Rows are points. Each copy is the shape, with its points in the same order, turned, moved and blurred by noise. Some copies are also mirrored. Which?
In the rows, zero is written as 128.

Shape (7 x 3):
[[158 149 151]
 [110 123 100]
 [131 118 168]
 [154 127 163]
 [141 105 102]
 [143 188 126]
 [ 94 113  48]]
Copy 1 (7 x 3):
[[160  89 168]
 [103 130 135]
 [165  95 126]
 [166  78 141]
 [103  89 129]
 [149 116 201]
 [ 48 144 135]]
Copy 1 is: mirrored
Copy 2, 7 rows:
[[120 180 162]
 [110 109 146]
 [137 162 104]
 [148 172 131]
 [141 104 151]
 [ 88 176 174]
 [ 87  58 164]]
Copy 2 is: mirrored

Shape, 11 rows:
[[141  95 125  81 154 104]
 [135 177 102 109 151 138]
 [157 190 130 112 151 111]
 [164 150 134 126 135  98]
 [ 76 154 167 181 108 127]
 [ 82 116 123 156 100  92]
 [121 112 111  81  85  82]
 [131 104 133 175 149  65]
 [151 114 196 171 136 150]
 [160 108 106 124 100 123]
 [ 85 193 112 124  84 110]]
Copy 1, 11 rows:
[[151 118  89  77 151 114]
 [105 145 111 134 191 143]
 [107 179 125 132 175 120]
 [127 166 119 127 142 117]
 [ 63 116 176 123  98 128]
 [ 71  99 107 117  90 104]
 [104 148  59  75 108 126]
 [131 116 129 135 116  49]
 [161 122 191 129 101 143]
 [144 139  80 133 106 135]
 [ 41 162 111 122 124 135]]
Copy 1 is: only turned
Copy 2 (11 x 6):
[[131  74 122  86 120 107]
 [130 156 135  97 173 120]
 [145 151 162  82 177  98]
 [156 127 155 104 142  83]
 [ 76 175 172 162 122  59]
 [ 96 152 116 133 100  41]
 [125 127 110  53  84  65]
 [153  98 130 154 134  36]
 [129 119 213 166 109 103]
 [162 140 123 106  89  99]
 [ 96 204 138  82 143  64]]
Copy 2 is: only turned
Copy 3, 11 rows:
[[158 143 122 112  86  83]
 [130 203 136 115 105 156]
 [142 214 146 104 130 127]
 [156 181 135 119 144 113]
 [ 82 143 179 175 159 132]
 [ 86 132 122 166 153 104]
 [112 120  90  88 139  91]
 [143 162 122 189 162  74]
 [172 134 203 160 147 117]
 [160 124  99 119 152 133]
 [ 54 173 131 113 157 150]]
Copy 3 is: mirrored
Copy 4, 11 rows:
[[135  84 155  93 140 125]
 [147 168 114 107 141 139]
 [159 180 153 111 148 122]
 [154 144 162 131 135 104]
 [ 54 176 128 149 129  73]
 [ 87 123 112 126 112  52]
 [137 103 138  84  78  83]
 [122 107 148 149 168  46]
 [ 78 135 179 186 147 125]
 [144 104 132 147  96 113]
 [113 193 101  98  92  81]]
Copy 4 is: only turned

Shape (13 x 9):
[[118 193 160 111 146 114 152  99 115]
 [137 153 154  98 102 134  85 138 104]
 [130 140  99 111 188 153  94 189 143]
 [120 153 109 155  89 140  80 112 162]
 [152 123 114 180 120 138 106 188  66]
 [199 113  94 191 102 134 120 108 127]
 [ 99  96 167 179 141 103 156 121 126]
 [ 98 148 149 108 125 131 159  96  90]
 [115  92 134  92 186  91 142 134 123]
 [197 107 165 149 131  67 151 173 159]
 [184 104  91 138 156 123  68 191 105]
 [106 182  88 127 109 138 131 179 150]
 [135 130 127 167 117  89 103 122  78]]
Copy 1, 13 rows:
[[ 98 162 131 146 117 118 158  96 185]
 [145 136 151 110 125 121 111 165 185]
 [181 206 111 113 178  84 115 151 128]
 [151 157 126  71  94 155  89 108 135]
 [194 136 133 146  86  90 124 179  99]
 [218 114  79 122  73 139 134 116 132]
 [148 104 144 177 132 134 113  86 102]
 [ 87 119 129 155 124 143 151 131 146]
 [135 117 107 154 205  85 124 105 137]
 [237 103 164 141 150  99 161  70 149]
 [227 146 104 106 136  60 101 164 125]
 [141 186 156  80 128 117 148 129 111]
 [158  97 125 143  83  87 109 128 135]]
Copy 1 is: mirrored
Copy 2, 13 rows:
[[107 187 142 117 154 119 148 171 116]
 [115 112 176 118 155 121  87 168 126]
 [117 112  99 191 147 123  90 170 181]
 [149 166 146 135 113 130  51 124 121]
 [115  86  90 161 138  76  64 162  77]
 [189 133 113 168 134 106  86  98  66]
 [ 76 151 108 147  88 114 144 113  84]
 [ 91 158 118  94 155 143 142 150  97]
 [ 91 116 109 142 137 100 176 118 167]
 [153  96 144 181  72  75 168 149 102]
 [147  63 113 190 150  70  75 138 145]
 [148 149  93 128 105 123  74 198 149]
 [110 133 119 117 145  62  91 123  89]]
Copy 2 is: only turned
Copy 3, 13 rows:
[[138 195 146  96 138 165 131 109 118]
 [149 135  98  92 173 148 108 149 111]
 [124 114 144  92 239 104 105 117 164]
 [ 93  79  98 105 139 142 155 124 103]
 [179 101 131 145 212 121 170 182  99]
 [189  54 122 134 142 130 178 100 100]
 [122 136 192 187 142 112 142 146 107]
 [142 200 115 138 132 142 136 133 122]
 [149 165 165 137 157  65  89 107 135]
 [196  83 215  97 129 102 122 157 116]
 [185  69 132 111 240  97 118 136 116]
 [110 139 124  72 180 114 176 170 150]
 [157 130 133 142 175 117 161 133  66]]
Copy 3 is: mirrored
Copy 4, 13 rows:
[[180 113 116 109 100 190 128 152 129]
 [125 138 152 116  75 121 118 150 104]
 [112 133  99 134 157  87 137 204 129]
 [117 160 135 134 114 114  87 102 155]
 [103 116 127 194  81  86 165 130  98]
 [166 122 120 149 118  67 126  59  96]
 [131  94 159 142 138 162 169  97 153]
 [135 106 123 111 109 196 148 131 104]
 [111  63 129  76 141 132 162 151 130]
 [182 106 158  82 111  68 208 115 155]
 [110 101 118 147 108  28 145 157  98]
 [113 186  89 129 100 121 139 154 153]
 [124  83 125 151  73 121 130  97 121]]
Copy 4 is: mirrored

Shape, 18 rows:
[[152 125  72  98  73  93  85 142 163 123 136  44]
 [ 88 102 123 135 138 177 107 100 142 134 211 101]
 [ 99 105 164 151 151 100  86 156 138 106 100 113]
 [166 125 135 121 150 110 210 141 176 103  92 141]
 [ 95 140 156 123 156 112 186 130 153  98  97 116]
 [116 135  50 193 156 152 111  14 139 100  92 117]
 [154 116 155 101  95 161  98 158 105 105 101 153]
 [ 94  99 143 129 121  96  83 157 158 144 144 101]
 [112 126 134 104 125 208  72  97 105  93 165  97]
 [141 114 157 136  72 128  84 160 122 105 118 140]
 [201  87 158 131 153 111  93 121 113 106 102 135]
 [108  51  88 216 140 136 187 115 102 117 176 145]
 [137 124 144 208 149 118  86 126 127 103 201  97]
 [105 137 147 124 151  85 128 121 103 109 102 129]
 [ 99 135  80 102 152 102 106 152 142 157 110 135]
 [104  94 106 106 125 130  76 127 144  94 183 156]
 [120 128 155 102 151  95  75  74 127 128  94 153]
 [119 138 153 102 135 112 148 147 115 209 114 149]]
Copy 1, 18 rows:
[[153 130  67  63 115 156  84  83 160  78  95  74]
 [ 61  98  93 122 174 122 126  86 154  78 189 123]
 [102 116 126 154 138 100 101 155 165 121  78 113]
 [188 144 157 165 146 159 186 114 123 126  99 126]
 [121 155 130 172 170 137 174 118 124 136  87 109]
 [110 115  24 194 116 138 114 103  65  56 121 191]
 [ 96  93 183 119 115 182 120 144 145  78  91 120]
 [102 112 107 106 136 106 102 125 186 135 115 106]
 [ 37  92 119 129 170 163 101  98 142  30 135 121]
 [ 94  95 158 123  82 148 111 130 160  92  95  99]
 [151  97 185 144 126 121  77 121 126  80  90 154]
 [128  95 114 150 118  73 175 153  73  90 212 121]
 [101 131 120 176 117  78  74 105 164  73 181 105]
 [ 97 162 141 140 138 120 115 136 110 126  85 131]
 [122 151  90  94 146 161 116 158 153 133 111 155]
 [ 78 118 120  88 129 110 141 121 180  62 137 158]
 [ 80 127 136 133 132 128  94 101 129 123  63 190]
 [104 129 156 111 143 178 112 131 123 192 137 138]]
Copy 1 is: only turned
Copy 2, 18 rows:
[[123 126 128 132  77  41 136 158 165  55 105 148]
 [101  86 112 123 125 152 129  96 150 127 172 138]
 [115 130 129 181 160 131  71 162 112 110  83 137]
 [194 143 109 101 130 156 134 192 120 128  47  84]
 [134 159 110 103 169 175 111 172 125 105  66  99]
 [139 200  34 184 118 127 161  53 134 121 107  98]
 [150 130 176 170  86 156 128 170  68  95 111 131]
 [ 97 111 144 146 126 109  71 154 140 121 103 155]
 [108 103 134 168 119 167 162  98 109  69 169 152]
 [147 137 184 178  93 126  89 158 100  96 120 121]
 [182 120 144 184 142 104 139 151  61 133  82 141]
 [150 123  55 117 124 126  82 127  95 182 177  52]
 [146 116 126 187 177 104 104 133 159 147 179 121]
 [123 182 125 134 162 136 106 161  89 118  94 139]
 [ 97 161  92 131  91 128 114 178 126 131  88 174]
 [150 115 115 134  97 142  85 120 120 112 152 184]
 [128 174 142 156 141 134 125 103  87 127  63 182]
 [ 86 156 164 108 109 147 133 186 101 180  79 137]]
Copy 2 is: mirrored
Copy 3, 18 rows:
[[167  99  71  86 122 103 127  93 179 114 119  39]
 [105 102 153 172 158 159 112 103 170 105 192  93]
 [126 122 147 129 128 121 104 186 153 116  82 115]
 [172 192 120  86 136 178 149 112 156  96  90 174]
 [104 188 140  85 139 162 143 141 154  88 104 144]
 [ 64 137  90 201 196 146 139  49 191 137  53 121]
 [143  99 136 104  84 156  66 105 106 125  97 141]
 [142 115 136 123 131  97 114 165 165 126 144  97]
 [ 86  91 144 152 123 189  59  86 147 113 141  73]
 [152 105 141 124  77 108  79 118 122 114  98 122]
 [189 113 161 124 148 160  90 114 133 133  46 118]
 [132  83 143 185 193 139 180  97 142  49 133 186]
 [153 122 153 217 146 133 118 134 148  64 112  71]
 [110 156 150 104 164 123 111 138 113 106  81 118]
 [126 134  84 105 171 114 123 146 124 160 134 116]
 [143 106 120 141 164 122  48 115 156 104 158 123]
 [116 155 169 115 171 117  73 112 137 170  75 111]
 [142 154 160  98 135 130 156 129  81 168 147 132]]
Copy 3 is: only turned
Copy 4, 18 rows:
[[199 157  62 134  76 108 157 154 135  64 100  78]
 [111  81 110 124  66 165 124 100  86 121 144  67]
 [129 125 162 155 151 122  96 179 113 103 102  74]
 [147 120 179 104 160 113 183 133 175 141  91 152]
 [ 92 128 177 103 149 116 170 154 133 119  89 118]
 [105 171 131 183 121 156 136   9 109  88  57 108]
 [183 138 158 104 118 174  86 175 114 112 111 147]
 [134 115 114 140 109 114 102 177 129 113 120  58]
 [148 132 136 104  73 207 111 115  56  88 124  84]
 [170 137 146 147  96 145  81 188 123 101 122 138]
 [206 137 179 131 163 120  86 115 115 110 124 116]
 [104  23 122 177 123 111 116  75  91 123  97 162]
 [141  96 146 203 111 125 128 119  77  94 178  82]
 [108 151 148 115 167 112 112 150 108  93 113 120]
 [126 149  74 119 163 149 118 149 147 124 100  93]
 [133  91 110 120 105 173  82 126 144  73 147  87]
 [124 185 158 105 148 129  69 111 131 101 123  87]
 [115 155 107  92 145 113 106 165 117 192 128 128]]
Copy 4 is: only turned

Shape, 15 rows:
[[121 142 106 134  99 144 213 138 119 116 113 120]
 [ 95 145 108 118 237  93 110  75 143 125 158 152]
 [139  35 123 133  87   7 138  47 143 132 135 114]
 [100 140 150 127 127  86  96 149 158 129 148 134]
 [122 115  96 169  92 143  91 142 160 125 109 141]
 [119  95  93 121 115 149 106 152 154 108 107 119]
 [126 134 144 117  89 144  99 116 135 141 108  51]
 [ 99  74 140 132  88 144 108 150 138 135 104 142]
 [130 124 102 125 136 144 149 116 136  70 149 144]
 [119 132 109 134  87 154  94 124 161 135 129 146]
 [ 97 143 114 112  86 148  92 110 110 107 119 110]
 [132 142 178 126 107 119 117 112 153 122  96 103]
 [139 135  99 165 109 139  96 130  96 128 106 117]
 [151 142 132 105 131 130 113 143 145 142 125 141]
 [138 112 149 143 140 152 154 142 136 141 150 111]]
Copy 1 (15 x 12):
[[113 142  85 112 138  92 127 198 120 106 114 116]
 [209  76 159 147 208 137  89  88 139 121 133  98]
 [ 65  57 108  69 148 101 129  49  89 189  87  75]
 [140 154 179 105 143 118 123  94 154 133 100 124]
 [117 157 111 137  79 101 112  93 163 113 128 130]
 [135 152 125 129  82 105 110 120 138 148 157 118]
 [ 95 164 148 175 100 144 152 129  94 153 113 131]
 [ 96 173 115  96 106 128 126 100 144 137 165 136]
 [155  89 129 115 114 110 129 153 146 103 145 103]
 [124 158 126 148 101  99 151  91 156 105 144 115]
 [113 146 154 148 106 109 144 120  95  98 149 141]
 [ 85 136 159 151 134 139 141 134 149 148 109 139]
 [137 132 102 146  91 112 123 107 118 114 115 172]
 [153 143 132 137 139 110 161 121 162 148 126 136]
 [148 147 105 115 129 162 144 150 148 134 106 116]]
Copy 1 is: mirrored
Copy 2 (15 x 12):
[[154 153  89 201 120 124 143 153 115 129 151 150]
 [127 109  66 120 196 132 150  47 107 216 117 114]
 [166 193  98  66 140  38 132  73 148 172 149 233]
 [130 138 131  77 148 113 124 130 107 168 128 110]
 [109 161  81  86 117 153  99 123 120 112 154 129]
 [103 153 100 126 115 116  88 104 120 100 128 115]
 [178 153 125 111 116 143  89 122 124 104  68 148]
 [102 170 145 109 112 122 105 115  90  99 150 142]
 [122 133  97 165 167 127 140  98 159 125 156 133]
 [136 131 107  97 122 158 102 116 123 108 168 124]
 [153 132 112 102 142 150 128 120 115  71 111 137]
 [168 170 152 108 109 144 127 106 132 158 105 133]
 [102 128  81 105 107 162 127 131 124 119 113 168]
 [122 114 127 124 102 131 122 108 124 162 129 122]
 [125 140 127 163 134 136  89 135 106 164 123 149]]
Copy 2 is: only turned
Copy 3 (15 x 12):
[[ 96 148  99 134 148 130 160 115 102  99  72 124]
 [237 104 164 147 174 100 142  84 152 123 132 191]
 [176 215 157 148  46 141 109  36 101  39 134 192]
 [150 135 144  88 105 136 138  90 173 134 146 158]
 [142 125 175  80  94 142 100 117 134 114  82 116]
 [126  95 169 108 110 138 107 110 132  87 112 106]
 [107 139 117 135  94 118  60 119 122 137 146 121]
 [120 120 165  92  65 115 138 126 118  95 128 112]
 [127 126 170 146 151 109 141  99 154  91  78 138]
 [144 119 155 114  80 132 114 121 154 130  85 113]
 [130 122 120 121  97  91  88 131 163 104 102 126]
 [130 176 136 119 112 106 108  99 136 141 147 108]
 [141 145 146  97 125 127  83 163 131 100  95 138]
 [151 137 149 136 123 152 136 133 152 130 134 119]
 [107 133 162 138 131 128 145 126 106 142 123 154]]
Copy 3 is: mirrored
Copy 4:
[[ 73 128  82 158  86 167 107 103 117 123 162 132]
 [212 176  60 122 110  67 134  92  91 103  87 119]
 [178 174 134 175 135  65  95 133 229 181 173 104]
 [160 166 114 131 165 143 167 141 123 116 114 106]
 [133 124 131 173 137 175 139 125 146 147  67 148]
 [125 143 148 158 126 168 118  89 126 130  79 117]
 [137  74 178 126 138 143 146 110 120 132 143 125]
 [ 91 156 155 145 157 146 134 118 144 154  90 146]
 [136 169 115 182  89 143 106 108 103  93 118 135]
 [137 127 126 162 152 169 138 115 142 108  88 164]
 [111 106 157 152 117 128 148 119 133  85 102 136]
 [144 133 151 118 115 146 171 125 131 141 150 151]
 [126  90 129 145 104 143 116 151 125 130  84 133]
 [153 146 120 104 134 168 121 126 126 107 114 140]
 [130 142 116 129 134 151 102 122  76 147 140 145]]
Copy 4 is: mirrored

Shape, 16 rows:
[[105 131 183  71 104  82 111  82 131 190 125  81]
 [ 99  74  79 164 155 130 150 105 156  85 122 142]
 [ 87 116 145 158 131 182 156 121 151  95 136 171]
 [186 138 113 129 108 126 128  94 136  99 153 123]
 [122 135 159  86  76  73  95 161 103 177 103  88]
 [116 131  71 149 126 163 114  89 149 136 101 186]
 [ 86 138  95  95 155 125 144 110 182  90 111 159]
 [ 77 126 111 172 167 111  99  86 141 114 139 162]
 [174 202 157  99  93  60 150 117  58 132 127 122]
 [149 141 149 136 154 142  96  98 121  85  65 126]
 [146 147 139  76 148  99 120 150  74 163 135 103]
 [104  78 109 157 143 128 124 101 174 114 113 171]
 [169 180 133  88 131 130 104 114  79 140 151  95]
 [204 162 146 117 162 111 158 112 104 161 117 141]
 [146 158 176  88 114  67  87 161 146 159 154 123]
 [ 96 146  88 197 154 153 149 114 192 109 108 122]]
Copy 1, 16 rows:
[[111 212 133  51 151 118  82 136 101 184 137 102]
 [134 138 123 184  94 168 165 121 164 151 148 171]
 [153  93 172 140 108 153 152 146 161 164 104 145]
 [136 146 132 171 152  92 117 146 156 118 163 106]
 [ 85 193 122  56 110 117  97 172  62 113 127 104]
 [105 115 112 147 110 172 155 113 189 142 121  89]
 [115 133 131 130  78 157 126 156 196 167 168 139]
 [ 83 150 140 148 116 143 182 119 167 184 118 150]
 [ 94 159  87  91 154  37  88 191 131 102  96 116]
 [131 190 138 163  83 109 135 159 162 147  86  88]
 [112 175 106  68  95  56 116 132 106 128 137 112]
 [112 129 137 176 102 180 139 118 153 170 130 133]
 [131 170 120  91 136  42 136 136 140 113 137  81]
 [120 152 111 128 105  49  59 108 158 121  96 116]
 [ 67 156 161  86 114  69  85 166  90 147 157 101]
 [111 150 183 161 101 175 145 118 202 105 121 164]]
Copy 1 is: mirrored
Copy 2 (16 x 12):
[[ 92 106  70 207 132 115 157  96 128 111  86 113]
 [153 171 150 117 128 139 108 120 164 186 190  97]
 [133 148 136 102 122 193 123 101 197 159 176 168]
 [ 81 120 140 120  73 144 114 123 101 137 169 125]
 [124 117  68 153 125 113 196 137  95  76  89 121]
 [141 193 126 110 131 188  65  96 127 140 159 118]
 [ 97 200  87 102 113 131 107 109 167 177 145 118]
 [153 149 118 136 116 187 101 130 159 190 130  78]
 [101  88 111  92  25 112 151  95  87  87  71 115]
 [156 128  64 129  69 152 105  93 107 173 166 147]
 [119 105 106 112 115 100 156 121  84 137  70 135]
 [155 189 135 149 121 159 100 137 167 165 171 124]
 [ 84  82 103 107 105 136 124 101  67 143 102 129]
 [126 101 125 122  63  99  70 117 108 126  99 168]
 [ 84 124  77 143  93 120 153 189 118 101  81 137]
 [147 134  96  93 138 156  60 127 189 147 198  88]]
Copy 2 is: mirrored
